Each row of a before or after table is a point. The points were changed in one or more steps. Then noise was added and the rows were shuffled. The steps act on columns, c1 being the first. Write out the steps. A step turns or swaps two columns, mirrors them in a line or flattens them onto one, adds a multiple of one to another, or multiplies or shifts one. Angles are multiples of 10 degrees, from the lower column toward the higher: turns from -170 to 170, lines from 10 to 170 but not 90. Use the fewest steps. Two steps may share a column if one is a turn and the other turns, adds or multiplies; they go together, in the order done. Otherwise the lowest column goes first.

Before:
[[ 0.41  0.14]
 [ 0.20  0.30]
 [ 0.01  0.23]
 [-0.13 -0.04]
 [-0.36  0.30]
 [ 0.14  0.37]
 [ 0.06 -0.51]
 [ 0.41  0.21]]
After:
[[-0.38  0.48]
 [ 0.07 -0.53]
 [ 0.40  0.02]
 [-0.13  0.02]
 [ 0.13  0.30]
 [ 0.42 -0.06]
 [ 0.18  0.20]
 [ 0.00  0.23]]
Steps: add -0.5 times c1 to c2

Before (9 x 6):
[[-0.12 -0.23  0.19 -0.55 -0.16 -0.63]
 [-0.30  0.06  0.00  0.18 -0.23 -0.29]
 [ 0.36 -0.22 -0.10  0.25  0.20  0.25]
 [-0.04 -0.56 -0.15  0.22  0.37  0.04]
 [-0.34 -0.22 -0.09 -0.17  0.37 -0.20]
 [-0.10  0.33  0.32  0.28  0.07  0.07]
 [ 0.17 -0.54 -0.37 -0.29 -0.37  0.25]
 [ 0.18  0.26 -0.02  0.38  0.44 -0.26]
 [ 0.26 -0.01 -0.28  0.26  0.21  0.22]]
After (9 x 6):
[[ 0.02  0.11 -0.20  0.08 -0.30 -0.48]
 [ 0.16  0.19 -0.64 -0.16  0.39 -0.28]
 [ 0.13 -0.06  0.45 -0.04 -0.32  0.06]
 [-0.09 -0.08  0.03 -0.31 -0.08  0.44]
 [ 0.06  0.35 -0.48  0.21 -0.41  0.00]
 [ 0.08 -0.22 -0.21  0.05 -0.35 -0.37]
 [ 0.01  0.07 -0.23  0.40 -0.01  0.42]
 [-0.28 -0.18  0.14  0.18 -0.56 -0.03]
 [-0.53  0.31  0.01  0.12  0.55  0.47]]
Steps: turn c1 and c6 by -120 degrees; mirror c2 and c3 in the line at 70 degrees; turn c4 and c5 by -120 degrees

Before (11 x 11):
[[-0.18  0.09 -0.08 -0.22 -0.02  0.06  0.23  0.24 -0.30  0.07 -0.17]
 [ 0.36  0.14 -0.33  0.31  0.04 -0.21  0.18  0.08  0.10  0.34 -0.46]
 [ 0.16  0.19 -0.11 -0.20 -0.05 -0.42  0.31  0.19  0.36 -0.21 -0.66]
 [-0.01 -0.28 -0.15  0.12 -0.13 -0.27  0.19 -0.04  0.17  0.19 -0.22]
 [-0.22 -0.12 -0.22  0.24  0.26  0.11 -0.04  0.17  0.25  0.33 -0.17]
 [-0.12 -0.50 -0.03 -0.27 -0.05 -0.03 -0.01  0.16 -0.21 -0.32 -0.35]
 [-0.08 -0.03 -0.09  0.30 -0.16 -0.35 -0.20 -0.25  0.01  0.30 -0.60]
 [-0.10  0.01 -0.16 -0.26  0.02  0.15 -0.08 -0.17 -0.27 -0.24 -0.03]
 [-0.22 -0.08 -0.53  0.00 -0.11 -0.14  0.11 -0.25 -0.10 -0.24 -0.40]
 [-0.01  0.07 -0.32 -0.28 -0.24  0.26 -0.26  0.17 -0.14  0.14 -0.10]
 [-0.23  0.10 -0.38  0.40  0.17 -0.25 -0.11  0.22  0.19  0.01 -0.04]]
After (11 x 11):
[[-0.01 -0.16 -0.41 -0.27  0.13  0.32 -0.28  0.14  0.08  0.38  0.15]
 [-0.25  0.28 -0.36  0.00 -0.18  0.05  0.11 -0.26 -0.10 -0.66  0.38]
 [-0.18 -0.03 -0.35 -0.22  0.04  0.04  0.24  0.23  0.17  0.24  0.27]
 [-0.11  0.05 -0.06 -0.27 -0.04  0.03  0.01  0.15  0.01 -1.09  0.40]
 [-0.08 -0.49  0.38  0.31 -0.39 -0.03 -0.20 -0.25 -0.31  0.77  0.49]
 [-0.24 -0.60  0.23  0.26  0.23 -0.18 -0.03  0.17 -0.32  0.79  0.02]
 [-0.23  0.09 -0.11  0.41 -0.15 -0.26 -0.13  0.22 -0.18  0.09 -0.05]
 [-0.02 -0.54  0.23  0.10 -0.29 -0.01  0.17 -0.05 -0.25  0.34  0.10]
 [ 0.36 -0.39  0.15  0.28 -0.15 -0.14  0.17  0.09 -0.35  0.95  0.35]
 [ 0.18  0.48  0.84 -0.19 -0.40 -0.17  0.31  0.20 -0.65 -0.45  0.39]
 [-0.12  0.37 -0.49 -0.27  0.14  0.06 -0.07 -0.19  0.19 -0.59  0.18]]
Steps: multiply c10 by 3; turn c2 and c10 by 30 degrees; turn c9 and c11 by -150 degrees; add -1.5 times c9 to c3; turn c5 and c6 by -60 degrees
